Rows are points. To make a cloud, some directions were put in groups of two or more. Within a group, all points are equally far from the middle, so they leave a hole (a ring in 2 directions, a hollow ball in 3). The other directions are filled evenly. Then the cloud was stretched, turned, moved and blurred a little. Count the holes, and give their numbers of directions, smallest first.

Cloud (20 x 3):
25  -22  -23
34  12  37
-22  -17  73
-25  40  33
6  11  -63
-9  24  -53
34  -18  -21
10  73  -33
4  56  -75
8  -44  56
29  46  44
-41  53  16
-14  -9  73
10  -87  72
-47  48  56
-5  42  -42
-46  16  -57
59  -23  41
-40  10  38
2  -44  13
Holes: 0

Cloud (28 x 4):
12  19  48  44
-17  44  56  -36
-55  -48  19  0
31  -17  68  -23
0  42  37  0
-57  -5  -39  -11
65  -14  33  41
73  6  -27  -16
-72  14  -43  18
-62  -32  -20  62
-45  4  -52  -44
-27  -56  -32  -50
-11  -56  -32  20
37  -63  -64  22
-14  6  34  -13
3  25  14  -16
-76  14  63  26
-35  32  78  16
4  -91  26  47
50  -15  -62  70
5  -1  29  29
41  -64  100  28
-4  -35  18  -20
2  37  -57  52
-16  42  58  17
-50  20  13  -43
12  6  78  35
51  20  52  4
Holes: 0

Cloud (48 x 6):
63  25  -36  33  -64  6
-15  23  -63  -33  -27  -37
31  55  30  42  30  -93
19  40  68  -4  77  -54
10  15  -44  4  -82  12
41  65  6  35  26  43
51  62  -28  -48  10  -49
-52  8  -40  10  25  -44
8  -14  82  45  55  -7
12  -14  -60  39  -21  71
-17  -2  36  -37  -41  -18
-42  0  74  -6  23  19
-48  36  6  7  80  -33
0  43  28  -51  -19  -43
-34  -13  16  61  -67  -5
-62  -30  9  -58  37  19
-28  21  30  14  -59  -37
-37  6  -47  -1  56  -6
-10  -21  38  45  30  -88
-25  -18  -6  -63  41  -66
57  62  -51  -1  -49  -11
23  0  -67  35  39  36
-27  -45  -29  -42  -8  -43
-29  33  48  32  -13  -77
26  13  5  -31  93  -62
14  53  60  -14  30  -72
45  40  -12  -24  87  -1
29  -25  -12  -17  77  -50
-78  -34  -1  46  -10  -17
27  -24  64  54  63  -5
-6  -15  -3  -71  -21  6
-38  -3  17  7  106  -27
-16  -84  44  25  28  -24
15  -34  20  76  -40  -25
28  -35  -21  57  20  72
-33  -41  -6  24  13  -76
10  46  9  -46  27  34
0  -28  -11  -62  -4  40
-20  46  37  4  -36  -58
12  12  70  39  11  -66
23  28  -3  -64  -23  -8
22  79  17  -24  7  -77
0  -11  -25  -76  34  18
-5  71  -7  24  -36  24
45  -18  -12  60  -60  2
30  29  7  -56  7  25
53  33  2  90  3  -52
-29  -52  -20  -28  -44  -21
Holes: 2 (2, 4)

Cloud (78 x 8):
9  -87  0  21  -4  -7  29  -3
-29  2  54  -53  54  27  -22  -39
-16  12  71  29  42  28  -2  74
-4  -29  2  -29  -32  31  -55  -51
-45  21  -35  38  -70  -8  -92  -32
-27  13  40  27  30  58  -39  -6
-8  59  -31  -2  17  57  -56  25
19  14  19  -63  13  17  29  -46
-68  -86  -10  62  -48  26  32  32
-46  29  -29  -44  40  38  -27  -29
-26  -1  12  -77  -24  30  -10  55
-85  -53  -25  24  -14  73  -32  75
63  -29  5  10  4  37  47  -29
-14  -4  -14  -20  -2  6  -75  24
9  -27  25  0  73  32  27  -25
-4  -2  45  -18  -16  27  37  -15
-40  -41  59  117  18  -5  -74  -20
26  -16  22  13  -9  -3  -15  19
-29  31  -3  93  7  16  -20  -48
-91  6  42  -2  19  96  -17  -15
-14  33  56  34  -4  17  -26  -18
-47  -53  18  26  -14  15  -69  7
-33  -45  -40  -54  -21  12  48  -63
5  26  -7  -33  20  14  -33  65
31  52  72  -4  10  -19  -20  90
-35  -58  54  69  -6  54  -38  23
31  16  -49  -37  -6  18  -21  -6
-14  -18  23  -91  20  -2  -10  -64
-36  87  61  74  -25  16  -33  15
7  -30  91  39  -14  0  43  47
-36  -24  -39  58  -26  26  5  63
-14  23  -8  24  -6  -50  31  39
-16  26  -40  39  8  37  5  -59
-46  -8  33  64  36  -19  -2  57
-49  3  49  4  66  -51  -78  33
-18  -38  -70  12  25  4  -5  32
20  21  44  26  18  -40  -26  7
0  -14  114  52  0  26  65  15
25  77  -7  19  -2  -19  -47  99
88  -4  23  29  -14  5  1  -41
46  0  78  56  -68  18  -85  10
31  69  36  -41  -4  2  55  -5
-69  48  -21  -5  25  52  -7  47
-26  41  14  -11  34  -35  0  29
-19  17  75  26  -8  -2  -32  -102
-3  27  96  -31  -13  -4  -21  54
17  53  49  66  -48  10  20  -42
18  25  -15  43  30  -10  -6  -3
42  31  38  2  -17  -25  13  -90
-74  -26  23  29  65  -21  -60  5
-13  61  -29  1  -4  41  -62  -31
-55  -6  43  10  45  -29  -40  79
-61  10  -37  -28  64  6  3  -61
-28  -25  10  27  -9  26  -73  -27
45  99  47  -59  -12  28  -20  -1
-5  -69  21  60  -32  11  -33  -28
-33  4  -45  -7  13  11  -55  -22
-45  34  -85  -12  -2  20  -31  -60
-51  23  -5  13  46  -7  72  41
-64  30  71  43  6  5  -28  -73
-43  43  14  34  -57  -3  -39  67
-32  -31  97  95  13  34  -15  32
-58  22  49  -22  22  57  -66  -19
-72  4  71  31  4  -21  -2  -22
-73  50  -61  25  -10  58  -16  -34
-60  -78  -22  40  -6  63  -59  25
-63  -24  45  -46  -14  69  -53  2
-63  9  -11  35  -28  3  -9  -49
23  32  19  61  -17  68  -5  7
-3  16  -11  62  -1  75  32  4
-53  -7  46  43  -59  -8  -3  -22
-45  -49  -5  89  14  58  -2  10
-13  -19  21  31  -2  5  5  -104
-63  -50  -22  -5  -1  -33  27  -29
-73  51  9  13  -26  47  -73  -7
-86  -4  -74  2  -58  41  -13  8
-55  -10  -21  3  -24  73  -60  -19
-28  4  -20  34  -42  7  -55  -86
Holes: 0
